Every row gives one point. Two turns around zero, p and q, are shown by what they do to some points. Write where each new point lands after one turn and then the other. Backwards means that the second turn is done in reverse. Each puzzle has new turns, and all numbers are rounded.
(in the rows, 128 means zero)

Turn p:
[ 76  62 123] -> [211 126 112]
[167 132  96] -> [111 152 169]
[157 134 149] -> [107 104 145]
[113 184 144] -> [ 84 129  87]
Turn q:
[ 86 125 125] -> [130  93 104]
[158 133 101] -> [129 168 120]
[ 82  75 114] -> [181  90 100]
[154  92 170] -> [157 125 182]
[140 160  80] -> [105 166  89]
[148 184 179] -> [ 65 126 174]
Where do these land?
q, then p: [178 124  76] -> [ 64 159 117]
p, then q: [125 193 131] -> [118  97  72]
p, then q backwards: [127 105 180] -> [ 78 109 149]
p, then q: [ 85  94 181] -> [186 178 125]
q, then p backwards: [ 97 119  99] -> [ 90 130 149]
q, then p: [155 133 100] -> [ 96 147 116]

Turn p:
[110 138 158 153] -> [170 124 134 117]
[ 81 140 115  43] -> [ 99  66  59 143]
[120  98 167 173] -> [175 125 175 138]
[201 152  97 115] -> [ 83 196 110 131]
[107 120 130 185] -> [156 122 172  96]
[150 120 101  99] -> [ 86 135 118 142]
Turn q:
[131 174 121  74] -> [154 129  85  77]
[ 87  95 128 168] -> [141 142 159 183]
[115 136 163 190] -> [132  79 145 179]
[157 159  92 110] -> [107 137  79 105]
[167 134 114  66] -> [112 147 110  60]
[111  70 151 161] -> [123 133 191 164]
Where do these land?
q, then p: [ 77 138 105  80] -> [101 187  92 121]
q, then p backwards: [ 71 136 167 168] -> [107  84 191 127]
q, then p: [165 104 103 130] -> [144  91 107 105]
q, then p: [168 159  82 146] -> [ 95  86 136  82]
p, then q: [160 103 183 115] -> [ 91  85 114 166]

Turn p:
[144 132 150 102 113  93] -> [134 100 102  93 138 124]
[125 122  96 128  74 118] -> [185 135 136 112 110 115]
[ 67  84 101 163 157 132] -> [115 195 177 123 128 164]
[ 95  76 145 136  99 143] -> [127 190 120 100 110 112]
[138 167 179 133 130 127] -> [ 88  88 111 123 104 115]
[141 133  97 101 115 145] -> [165 127 111 153 133 130]
[225 142 125 152 149 127] -> [121  73 145 160 181  69]
[ 89 168 130 107 188 139] -> [ 90 116 121 160 121 196]
Turn q:
[170 151 118 161 124 145] -> [106 139 173 160 115 131]
[161 157 141 187 116 149] -> [129 144 200 150 112 136]
[128 169 109 162  95 147] -> [109 142 181 130 157 148]
[ 87 114 162 122 139  42] -> [202 167  71 121 137 142]
[125 132 120  79 155 127] -> [118  95  85 140 132 136]
[ 90  83 114 100 165 129] -> [141  99  80 113 143  83]
[169 125 106 143  91 146] -> [ 80 153 158 127 113 126]
[ 95  93 157  69 140 137] -> [142  85  75  85 114 125]
Where do these land?
p, then q backwards: [198  89 116  56 130  91] -> [ 28 129  98 104 156  99]
q, then p: [ 69 129 110 130 128 158] -> [104 137 109 120 182 154]
q, then p: [109 138 135 141  93 131] -> [110 118  93 143 128 136]
q, then p: [172  86 114 111 115  80] -> [177  99 156 135  83 151]
p, then q: [179 161 106  91 127  79] -> [111 123  97 142  83  62]
p, then q: [136 131 136 160 128 175] -> [161 165 146 123 147 142]
q, then p: [ 89 144 109 154 138 149] -> [ 86 125 124 118 165 134]
p, then q: [ 96 153 151 182 164 135] -> [169 117 147  65 142 142]
p, then q: [105 121 175 128 128 153] -> [122 136 126 108 179 146]

Turn p:
[100 115 104 170  95 104] -> [113 151  97 173 103 152]
[125 209 107 143 172 123] -> [ 97 127 167 143  98  53]
[161 199 130 160 130 116] -> [ 96 116 186 139  79 109]
[148 107 100 158  98  94] -> [117 143 103 129  80 164]
[157 111 170  63 166 148] -> [170 113 153  64 173 116]
[149 104  75 160 100 202] -> [ 50  85  81 118 142 156]
[119 109 136  51 132 145] -> [182  95 108 101 165 112]
[ 97  96 161  94  86 114] -> [188 122 113 151 151 164]
[ 97 100 169 153 173 105] -> [139 200 144 133 160 127]
Turn q:
[123  85 136 200 162 131] -> [107 117 101 147 100 204]
[161 160  94 127 124 165] -> [105  80 120 113 124  89]
[157 156 110 109 118 173] -> [109  93 128 130 123  75]
[154  98 180  62 126  58] -> [122 236 121 125 166 110]
[103 182 112 102 148 134] -> [128 101 182 113 155 111]
[120 117 124 177 104 104] -> [159 119  92 121 128 165]
[142 171 156  98  92 168] -> [138 109 131 166 151  64]
[ 65  54 111 149 149  92] -> [155 169 148 110  75 205]
Where do these land?
p, then q backwards: [196 106 185 131  87 151] -> [ 74 146  95 172 185  97]
p, then q backwards: [102 135  88  85 183 161] -> [187 171 115  97  85 129]
p, then q: [125 169  95 119 166 110] -> [166 160 112  99 161 136]
q, then p: [107 166 105  83 134 164] -> [178 166 154 125 131 161]
q, then p backwards: [ 88 131 139 119 156  91] -> [141 111 185 143 132 122]
p, then q: [ 88 141 128 159 123 104] -> [144  89 108 129 152 152]
p, then q backwards: [127 109 162 208 120 112] -> [111  84 172 122 188 108]
q, then p backwards: [192  66 122 120  55 132] -> [ 95 103  37 114 152  77]
